Each row of a before or after table is a point. One or more steps were done to the points. Then noise was added and the rows were shuffled. The steps act on columns, c1 being the first. Write out the steps. A step turns or swaps two columns, mirrors them in a line or flattens them onto one, adds a multiple of one to another, or multiplies or shifts one. Angles are multiples of 10 degrees, from the lower column toward the higher: turns from -170 to 170, lines from 10 to 170 but not 90. Use the fewest steps. Two steps may share a column if one is a turn and the other turns, adds or multiplies; they go together, in the order done. Otherwise the lowest column goes first.
In the rows, 128 means zero.

Before (8 x 2)
[[156 159]
 [145 178]
 [142  89]
 [136 100]
 [112 130]
 [198 155]
 [110 128]
 [105 110]]
After (8 x 2)
[[135 113]
 [ 79 188]
 [ 88 143]
 [158 154]
 [152 146]
 [153 111]
 [ 75 128]
 [133 114]]
Steps: turn c1 and c2 by 110 degrees

Before (8 x 3)
[[168 128 123]
 [127 164 149]
 [147 139 103]
 [132  91  65]
 [112 147 145]
 [195  91 137]
 [147 129 130]
 [150  68 126]]
After (8 x 3)
[[150 113 183]
 [164 122 128]
 [194 131 165]
 [132  64 154]
 [146 134 132]
 [116 148 113]
 [129 155  96]
 [148 105 110]]
Steps: turn c2 and c3 by -80 degrees

Before (12 x 6)
[[141 165  97 110  82 133]
 [ 40 110 122 125 147 170]
 [ 97 162 133 152 155 183]
 [151 143 116 105 126 105]
 [101 102  82 146 115 122]
 [ 79 110 107 136 117 145]
 [124 131  97  97 147  97]
 [120 173  79 107  95 130]
 [146 120  61  93 106 133]
 [ 83  84 135 117 128 148]
 [148 161  88  96  96  95]
 [154 166 122 106 137  78]]
After (12 x 6)
[[130 174  80 106  96 122]
 [ 95 161 132 151 154  71]
 [135 143 118 105 126 161]
 [138 110 107 136 116  76]
 [137 109 122 124 146  30]
 [133  83 135 117 129  80]
 [117 164  98 110  82 138]
 [146 101  83 144 116 107]
 [158 167 122 104 135 174]
 [147 161  88  95  97 161]
 [156 131  98  97 145 140]
 [114 120  61  93 106 140]]
Steps: turn c1 and c6 by 120 degrees

Before (8 x 9)
[[107 148  90  93  95 101  98 168 154]
 [132 103 152  93 149 173 119 141 129]
 [ 67  68 105 111 184  98 161 137 135]
 [131 139  81 135  95 156  87 103  88]
 [109  93 172  99 120 127 149 107 113]
 [154 127 173 111 180 176  86 106 146]
 [ 91 102 151 104 120 103 108 179  84]
 [130 149 155 102 128 138 161 120 109]]
After (8 x 9)
[[109  93 174  99 119 143 149 106 120]
 [133 107 152  93 148 141 119 140 173]
 [108 149  88  91  96  94  97 168 111]
 [ 67  65 105 113 182 115 157 134 103]
 [ 91 105 148 103 118 160 105 181  88]
 [129 151 155 102 125 149 161 122 127]
 [132 140  82 138  96 176  85 105 139]
 [151 126 174 114 178 126  87 107 176]]
Steps: turn c6 and c9 by 70 degrees

Before (13 x 12)
[[149 120 139 102 119 130 108 123 135 114 118  82]
 [249 104 110 159 123 138 108 163 145 151 143 157]
 [125 123 122 160 138 150 110 104 157 104 152 141]
 [106 135 112 177 117 166 221 113 110 118 153  73]
 [107 102 132 174 153 113 113 147 130 103 115 128]
 [148 150 136 177 125 118  96 146 127 142 137 128]
 [119 141 157 176 132 170 109 149 136  97 127 153]
 [109 103 126 134 211 154 113 120 107  99 151 142]
 [169 137 118  36 154 140 169 125 183 128 146 106]
 [114 108 224 149 140 124 118 121 124 106 155 151]
 [153 108 159 147 122 125 122 127 120 181  73 136]
 [155 147 135 162 124 123 121 119 124  94 122 144]
 [124 124 110 159 114 138 101 145 115 107 147 162]]
After (13 x 12)
[[165 140 126  38 151 139 168 127 182 129 146 108]
 [125 124 100 157 111 137  98 145 117 107 119 150]
 [109 133 142 180 120 165 222 109 111 117 160  71]
 [109 100 119 135 209 155 112 123 107 100 143 138]
 [157 148 127 159 127 122 122 119 122  96 120 146]
 [107 103 130 175 157 115 116 146 126 104 115 128]
 [119 140 139 176 131 169 110 150 136  95 134 162]
 [126 124 114 163 137 150 109 103 156 102 144 136]
 [111 108 201 147 138 123 115 121 123 109 208 193]
 [160 105 154 144 122 122 119 126 118 184  86 148]
 [251 104  95 161 123 139 110 163 143 148 121 145]
 [148 150 135 177 124 116  95 148 125 138 142 133]
 [150 121 158 102 124 129 108 126 138 114 139  91]]
Steps: turn c3 and c12 by 30 degrees; add 0.7 times c3 to c11

Before (12 x 14)
[[124 120 163 136 140 125 108 194 102 128 129 165 107  93]
 [115  95  99 121 126 105 133 122  94 101 147 137 156 153]
 [135 120  83  96 163  82 158 121 135 146  70 147 152 125]
 [ 93 127  59 150 128  95 144 130 141 164 127 146 135 118]
 [ 92  77 120  93 127  99  88  92  98 124  92 138 127 120]
 [ 82 110 171  74 111 141 121 131 122 152  99 161 161 111]
 [174  85  98 151 133 165 212 161 106 161  98 113 103 122]
 [135  99 126  96 157 153 137 157 123 120 103 141 110 171]
 [146  51 192 130 133  93 105  94 159 111  73 176 163 110]
 [148  73 150 133 119 156 131 128 123  56 143 174 117  95]
 [183  66 150 112 115 165 154 106 116 152 124 194 139 112]
 [116 100 133  71 165 120  93  97 111 122 136  99 133 145]]
After (12 x 14)
[[196  85  98 106 138 165  68 158 124 162  97 129 103 149]
 [ 98  99 134 185 161 119 150  91 156 120 136  94 132 132]
 [153 120  82 160 161  83 114 114 135 146  71 178 150 123]
 [102  51 191 127 127  92 125  94 105 111  72 202 162 118]
 [ 98  77 119 162 121  98 166  95 150 123  92 156 127 156]
 [109 122 164 121 152 127 138 191 120 127 129 165 107 170]
 [135  99 125 159 161 152 119 152 157 120 102 154 109 104]
 [136  94  99 134 125 104 135 123 177  99 147 130 156 139]
 [132 111 171 182 112 140 161 133 115 153  97 174 160 144]
 [140  65 149 144 109 165  81 110 110 152 124 196 137 148]
 [150 127  59 105 131  96 143 129 121 163 129 145 135 123]
 [126  72 150 122 119 157 113 130  98  58 143 167 116 153]]
Steps: multiply c1 by 0.7; turn c1 and c7 by -110 degrees; multiply c4 by -1; turn c5 and c8 by -10 degrees; turn c9 and c14 by -130 degrees; add -0.3 times c6 to c9; add -0.5 times c11 to c12
